Each row is a point. The points of each table are mixes of a few directions, plus a little noise. Count the directions of each table, and those that both share. Where both have some left over, give the other angles between the two spaces (their principal angles), to ten degrees, smallest first.

First (6 x 2)
[[-5.6 -0.4]
 [-3.2 -0.2]
 [ 1.1  0.1]
 [ 7.3  0.6]
 [ 1.8  0.1]
 [-1.3 -0.2]]
Second (5 x 2)
[[-0.4  0.3]
 [ 3.6 -2.6]
 [ 3.7 -2.7]
 [-4.9  3.6]
 [-2.1  1.6]]
Directions: first 1, second 1, shared 0; angles 40

First (7 x 6)
[[-0.7  3.9 -1.5  4.1  0.0  3.4]
 [ 2.1 -4.5 -5.0 -1.8 -2.3  5.4]
 [-0.9  0.1  4.8 -0.5  1.4 -4.4]
 [-0.7  3.3 -0.6 -0.8  0.8 -3.6]
 [-0.7 -0.3  4.1 -0.2  1.0 -3.2]
 [-1.1  1.2  4.1  0.7  1.3 -3.2]
 [ 2.1 -3.6 -5.9 -1.6 -2.3  5.5]]
Second (8 x 6)
[[-3.3 -4.3 -2.0 -1.2 -1.6 -3.3]
 [ 0.3 -3.0 -1.4  0.2  1.2  3.1]
 [ 0.1  1.3  1.4  2.6  0.3 -2.6]
 [-1.3  3.8  1.4 -3.3 -1.6 -2.9]
 [ 1.0  3.6  1.9 -3.7  2.4  5.5]
 [-1.5  1.9  4.9  5.8  4.1 -3.7]
 [ 1.2  0.0 -2.5 -0.3 -4.3 -2.9]
 [ 3.5 -3.3 -3.8 -0.2 -0.2  6.7]]
Directions: first 3, second 4, shared 1; angles 40, 60

First (7 x 9)
[[ -2.0   2.1   1.8 -13.6  -0.1  -2.1  -1.0   0.5  -5.2]
 [  0.9  -0.9  -0.7   6.3   0.1   1.0   0.4  -0.2   2.4]
 [  1.2  -1.3  -1.0   8.0   0.0   1.3   0.5  -0.3   3.1]
 [ -0.3   0.3   0.2  -2.1   0.0  -0.3  -0.1   0.1  -0.8]
 [  1.1  -1.2  -1.0   7.8   0.1   1.2   0.5  -0.3   3.0]
 [  0.3  -0.3  -0.3   2.0   0.0   0.3   0.1  -0.1   0.7]
 [ -1.2   1.3   1.1  -8.5   0.0  -1.3  -0.6   0.4  -3.2]]
Second (7 x 9)
[[-1.6 -1.4  0.5  1.0  1.5 -1.1 -2.6  0.6  2.0]
 [ 6.2  3.5 -1.7 -0.6 -3.5  4.9  3.7 -4.6  3.0]
 [-0.6  1.0 -3.5 -6.1  3.0  0.5  0.7 -0.5 -6.2]
 [-2.4 -2.0  1.9 -0.1 -2.7 -3.6 -2.2 -1.9  1.9]
 [ 3.5  2.2 -2.4  0.6  6.3  2.9 -1.6 -1.1 -0.8]
 [-2.1 -1.4  3.0  1.9 -0.9 -4.7 -1.3  0.2 -2.3]
 [-2.9 -1.9  1.9  3.4 -3.5  0.9  3.3  7.3  2.5]]
Directions: first 1, second 5, shared 0; angles 30
